Every row gives one point. The ring and each string are closed loops that go straight from each point to the next, and from the last back to the first. Before rounding, they use only three directions, however many columns there are. Count how often each string passes through the ring. Passing back the other way cancels.

Ring:
[[-14  19  10]
 [  0  18 -11]
 [ 22 -14 -40]
 [ 35 -49 -46]
 [ 53 -51 -10]
 [ 58 -22  37]
 [ 42  -1  57]
 [  7  10  46]]
String (22 x 3):
[[ 62 -76 -27]
 [ 72  -9  29]
 [ 39 -18  14]
 [ 30 -23  13]
 [ 58  15  60]
 [ 50  23  84]
 [  4   1  64]
 [ -5 -11  28]
 [ 22   2  24]
 [ 28  29  60]
 [ 12  25  72]
 [  1  -4  58]
 [ 12 -23   6]
 [ 36  -1  23]
 [ 90   8  83]
 [ 71 -53  28]
 [ 34 -72 -22]
 [ 25 -35 -12]
 [ 58 -15   8]
 [ 62  -1  17]
 [ 31 -43 -22]
 [ 36 -95 -59]]
Times through: 2

Ring, 9 rows:
[[-53  13 -34 -41  37  48]
 [-30  10 -33 -45  15  63]
 [-10  15 -19 -32   0  61]
 [ -8  17  -2 -18  -3  49]
 [-26  12  28   6  -1  24]
 [-50   8  39  14  11   8]
 [-66  10  31  11  28   1]
 [-77  19   1  -7  53   6]
 [-71  20 -22 -26  54  23]]
String, 26 rows:
[[-11  32 -36 -37  22  55]
 [-10 -10 -35 -59 -20  95]
 [-31  -9 -31 -53  -4  80]
 [-42   0 -43 -57  16  73]
 [-51  -4 -18 -38  13  55]
 [-46  17 -12 -22  29  34]
 [-48  35 -35 -31  53  31]
 [-63  16 -51 -52  51  50]
 [-51  30 -45 -41  54  40]
 [-42  33 -32 -29  47  33]
 [-38  27 -46 -45  41  51]
 [-28  -4 -39 -57   1  82]
 [-22 -13 -18 -46 -19  81]
 [ -2   1 -24 -45 -19  82]
 [-15  -5   2 -26 -20  63]
 [-35  15  -3 -16  17  35]
 [-17  35  -9 -13  22  32]
 [ -4  24  16   0  -4  33]
 [ -8  19  27   7  -8  28]
 [-19  29  13   1  13  22]
 [-10   4  46  14 -27  29]
 [-15  -2  39   6 -26  37]
 [  0  -2  39   5 -38  45]
 [ -4   5  18  -8 -23  50]
 [-24   6   4 -17  -3  46]
 [-24  25 -15 -22  20  41]]
Times through: 3
String (26 x 6):
[[-21  36 -22 -23  30  37]
 [-36  10   2 -16  11  38]
 [-24  29  -6 -13  22  31]
 [-36  22  -3 -13  24  29]
 [-26  -3  32   1 -17  36]
 [-13  -6  55  16 -35  31]
 [-15  16  32  10  -7  24]
 [-24  30   5  -4  20  24]
 [-30  20   3 -10  15  31]
 [-30   2  12 -12  -4  41]
 [-14  -4  13 -16 -23  56]
 [ 10  10 -14 -33 -22  73]
 [ -3  27 -36 -41  10  65]
 [-11  25 -47 -50  18  69]
 [-30  30 -38 -38  36  47]
 [-40  25 -18 -23  34  33]
 [-48   2 -22 -38  18  53]
 [-62 -10 -38 -56  21  67]
 [-62   1 -38 -50  33  57]
 [-55   1 -19 -35  23  48]
 [-55  -4 -20 -39  18  54]
 [-52  -8 -40 -57  17  72]
 [-38  13 -47 -53  27  65]
 [-34  31 -31 -31  38  39]
 [-17  24 -39 -44  19  62]
 [  3  22 -37 -45   1  74]]
Times through: 3

Ring:
[[ 40 -22 -18   3 -66 -42 -39  22 -35 -16 -10]
 [ 17  -7   0  -5 -50 -42 -27  21   0 -20   1]
 [-17  13  16  -9 -13 -28  -6  12  40  -6  13]
 [-38  35  36 -12  31  -1  23  -7  62   7  15]
 [-19  37  40 -11  39  18  34 -24  33   6  -1]
 [ -2  22  20  -1  27  18  22 -22   4  17  -8]
 [  7   5  -2   8   8   6   3  -9 -11  26  -9]
 [ 28 -17 -22  10 -37 -22 -27  11 -32  12 -10]]
String:
[[-12   2 -10  10   6  -7  -7   4  11  37   4]
 [ 33  -8  -6   3 -34 -17 -17   3 -32  -4 -14]
 [ 66 -34 -31  11 -75 -34 -44  15 -75 -11 -25]
 [ 53 -35 -35  11 -75 -42 -49  24 -59  -5 -16]
 [  3 -13 -22  10 -29 -31 -29  21  -1  22   4]
 [ -1  -2  -6   3 -18 -23 -16  12   8  13   4]
 [ 30  -8  -1  -3 -48 -31 -23  12 -19 -19  -8]
 [ -9   0  -4   2 -16 -26 -16  15  20  13   9]
 [ 16   3   8  -5 -29 -22 -11   6  -3 -14  -4]
 [ 25   1  13 -10 -44 -31 -16   9  -7 -32  -6]
 [-17  11   7  -1   2 -14  -2   5  28  15   8]
 [-38  18  11  -2  15 -16   2   9  55  24  19]
 [-65  35  30 -11  33 -15  15   8  95  19  32]
 [-22  34  43 -18  12  -8  19  -6  51 -17   9]
 [  3  21  30 -13  -3  -7  11  -8  16 -18  -3]
 [-27  23  19  -4  22  -2  12  -4  41  18  10]
 [-53  48  45 -12  64  20  42 -22  73  23  15]
 [-43  48  46 -11  63  26  45 -27  60  20   9]
 [-35  37  32  -5  53  20  34 -21  47  27   7]
 [  7  41  50 -14  40  35  46 -42   1 -10 -18]
 [ 16  35  42  -9  38  39  43 -44 -14  -4 -24]
 [-32  23   9   6  47  17  21 -14  32  48   6]
 [-14  13   5   4  20   4   8  -7  16  30   2]
 [-28  11  -6  11  30   5   5  -3  26  51   8]
 [-16   0 -19  18  22   4  -3  -1   6  59   3]]
Times through: 0
String, 30 rows:
[[  1  17  17  -3  12   5  12 -13   5   8  -6]
 [ 18  28  38 -12  14  18  28 -30  -9 -16 -18]
 [ -6  44  53 -15  45  31  46 -38  19  -8 -11]
 [-36  48  48 -12  61  27  46 -30  53  14   5]
 [-46  32  24  -3  47   9  24 -10  59  33  15]
 [-17  19  17  -4  15  -3   9  -4  29  13   5]
 [  4  26  36 -14   5   1  19 -15  14 -19  -6]
 [ -9  43  56 -21  28  14  38 -27  33 -23  -4]
 [-38  60  69 -23  63  28  57 -35  65  -7   5]
 [-58  46  39  -8  68  21  41 -20  76  34  17]
 [-26  21  16  -2  24   1  13  -6  36  23   8]
 [-17  23  21  -4  23   5  17 -11  27  15   3]
 [-34  30  21   0  48  18  27 -17  40  35   7]
 [ -9  30  26  -1  46  30  34 -31  10  24  -9]
 [  7  19  13   5  36  31  26 -30 -15  28 -17]
 [-19  10  -6  12  30  10   7  -8  14  51   2]
 [-12   6  -3   7   9  -5  -2   1  14  32   3]
 [ 10   0  -3   4 -12 -11  -8   1  -8  12  -5]
 [ 45 -14 -11   4 -45 -19 -22   4 -48  -8 -19]
 [ 57 -30 -30  11 -65 -30 -40  14 -66  -4 -22]
 [ 41 -30 -36  15 -57 -33 -42  20 -49  11 -13]
 [ -1 -12 -24  13 -18 -23 -24  16  -1  32   4]
 [ -2   3  -2   3  -8 -15  -9   6   8  15   2]
 [ -1  -6 -16   9 -14 -19 -18  12   1  26   3]
 [ 21 -26 -39  19 -36 -26 -37  19 -31  33  -5]
 [ 35 -27 -38  19 -40 -21 -35  13 -50  27 -14]
 [ 38 -16 -21  12 -31 -11 -21   2 -48  14 -18]
 [  9  -5 -19  16   4   3  -7  -4 -21  41  -9]
 [-14   9  -4  10  25   9   7  -8   9  44   0]
 [-21  15   5   4  25   4   9  -6  24  34   5]]
Times through: 3
